Each row of a before or after table is a point. The points were changed in one or more steps. Then noise was added and the rows were shuffled. The steps act on how far a point lies along the listed directions, d1 being the first. Name the steps. A step turns or swaps two directions, mirrors them in a line or flattens them onto one, adds a multiple of one to another, or multiplies one. Angles are multiples of 10 degrees, from the lower direction toward the higher: turns from -170 to 170, lines from 10 to 170 but not 90. Use the fewest steps. Two steps may share a direction if one is a turn and the other turns, adds or multiplies; they go together, in the order done. Otherwise the lowest direction goes first.
(in the rows, 128 means zero)

Directions:
(1): [184 136]
(2): [136  72]
Before:
[[134  95]
 [145 167]
 [117 137]
 [121 153]
 [197   8]
 [108 129]
 [118 148]
 [ 80  93]
 [149  53]
 [ 82  97]
 [179  96]]
After:
[[ 93  73]
 [128 128]
 [152 164]
 [100  83]
 [133 135]
 [138 144]
 [125 120]
 [100  82]
 [100  85]
 [127 128]
 [114 105]]
Steps: flatten d1 and d2 onto the line at 130 degrees

Directions:
(1): [ 69 140 154 168  69 131]
(2): [110 207  90 140 156 151]
Before, 12 rows:
[[101 144 122 136 135 169]
 [160 103 125 103 159 121]
 [166 182 129 106 158 125]
 [121  44 166  94 125 101]
 [187 124  71  64 217 125]
 [220  35 126  47 188 118]
 [159 209  75 116 200 149]
 [193 162  89  69 210 132]
 [100 206 100 140 139 140]
 [168  63 148  96 151 126]
 [ 92 242  68 143 151 164]
 [199 117 102  92 176 151]]
After (12 x 6):
[[115 115 133 125 133 162]
 [141 132 124 119 160 147]
 [180 164 131  99 163 120]
 [142 131 110 109 141 137]
 [136 140 126 117 130 118]
 [178 143  66  70 218 129]
 [188 142  92  99 182 158]
 [172 145  89  84 194 148]
 [ 86 115 148 115 127 122]
 [145 131 117 114 162 130]
 [187 147  87  94 195 134]
 [188 160  91  68 214 137]]
Steps: flatten d1 and d2 onto the line at 160 degrees

Directions:
(1): [154 191 134 152 164  89 149 112  81  84 188 178]
(2): [148  36 160 178 185 126 117 123 140 150 146 175]
Before, 10 rows:
[[126 118 127 123 123 134 126 121 134 137 118 126]
 [125 125 128 133 121 133 126 134 132 133 128 120]
 [129 138 121 121 126 122 130 129 119 128 133 132]
 [126 155 119 117 111 122 128 136 125 124 120 111]
 [136 146 131 134 138 111 130 124 117 114 146 149]
 [131 157 125 125 126 119 128 131 121 121 137 127]
 [138 154 124 135 138 111 133 125 113 115 148 142]
 [127 181 114 126 121 115 140 135 105 108 139 128]
 [132 119 129 130 133 131 122 125 131 131 128 141]
 [125 112 132 140 134 132 121 133 129 132 129 135]]
After, 10 rows:
[[117 193 104  94  86 124 132 139 119 114 111  90]
 [123 108 127 122 119 140 123 123 140 143 111 120]
 [122 121 127 130 117 136 124 135 135 136 123 115]
 [130 190 119 117 119 113 133 129 110 109 143 124]
 [145 182 123 139 146  98 140 121  96  99 166 157]
 [125 248 100 108 104 104 153 132  84  83 150 120]
 [129  87 140 151 146 132 117 133 134 139 131 144]
 [135 103 134 138 142 132 121 124 133 135 131 148]
 [128 154 118 118 123 119 132 129 114 121 136 130]
 [145 162 134 143 151  98 136 119 103 101 165 166]]
Steps: multiply d1 by 2; multiply d2 by 2.5

Directions:
(1): [102 196 145 155 124 127 186 110  48 113 173 168 122  43 109 148 118 143
 173 156]
(2): [223 132 118 120 184 144 136 135 175 114 215 139  93  99 106 163  80 128
  80 116]
(3): [107 119  41 146 208 136  97 137 112 168 115 214 119 133 151 137 162 105
 113 188]
Before, 14 rows:
[[ 98 131 182 113  75 106 139 108 120 124 100  71 146 132 141  98 122 140
  142 115]
 [ 82 164 143 148 111 129 159 132  81  99 120 122 153  89 114 115 131 139
  164 121]
 [102 131 163 133 103 120 135 119 114 115 119 124 144 107 135 111 148 122
  144 121]
 [101 115 121 115 122 122  93 122 121 150  58 131 145 173 152 105 147 109
  134 138]
 [ 72 141 168 130  86  96 140 104  87 118  88 132 133 127 123 119 134 146
  182 144]
 [170  94  87 121 181 143  99 132 199 150 135 134  98 174 141 141 141 111
   63 126]
 [ 80 141 138 142 106 125 151 134  86 118 103 135 146 118 121 118 129 139
  155 139]
 [184  80  66 141 190 139  63 155 195 145 109 149 112 195 131 126 119  91
   59 117]
 [122 140 119 118 132 129 140 133 109 135 134 158 131 105 125 125 144 139
  132 131]
 [118 107 110 117 141 125 109 136 146 117 100 116 131 158 140 124 131 114
  128 122]
 [217 102 134 107 149 167 104 124 212 107 161  99 116 154 107 145  84 115
   71  96]
 [111 137 127 143 115 105 122 129 100 145 112  98 144 142 130 108 134 141
  152 137]
 [125  98 128 116 109 124 113 142 150 143  99 103 159 145 146 124 142 126
  128 116]
 [ 98 183 125 128 135 137 163 118  60 115 142 160 115  67 119 118 140 158
  168 158]]
After, 14 rows:
[[ 53 160 160 134  88 104 155  99  62 134  99 121 146  98 145 104 140 136
  170 154]
 [228 104 171 123 110 133 111 142 211  92 156  57 114 168  96 127  63 119
   73  47]
 [ 57 124 111 143 120 124 127 139  85 134  70 153 153 141 136 110 154 129
  149 156]
 [246 154 169 114 146 171 156 113 187  78 232 100 100  82  76 173  45 133
   86  90]
 [128 120 106 114 140 130 119 139 128 142 118 154 133 130 135 120 148 133
  117 130]
 [209 113 163 106 126 140 135 123 213 111 178  67  95 149 112 144  98 133
   71  76]
 [ 93 139 123 147 109 103 120 128  89 150  97 102 151 145 135 104 144 141
  159 146]
 [ 32 130 131 138 102  94 118 106  66 140  50 163 141 144 140 111 164 135
  188 173]
 [ 57 145  89 155 150 131 126 140  79 130  87 165 156 116 135 110 164 123
  156 152]
 [110 124 157 121  79 119 139 135 121 129 106  91 163 118 135 126 136 135
  151 113]
 [113 121 145 117 110 120 128 129 133 102 106  93 136 142 131 121 120 124
  143 107]
 [ 81 122 168 112  69 113 111 114 108 134  42  90 160 172 146  94 143 122
  159 115]
 [ 80 132 141 140 118 121 128 121  99 127 103 148 148 110 143 109 165 117
  150 140]
 [ 97 130  61 121 183 139 103 134 103 151  95 184 119 131 147 108 172 132
  130 175]]
Steps: turn d1 and d3 by 80 degrees; multiply d2 by 1.6
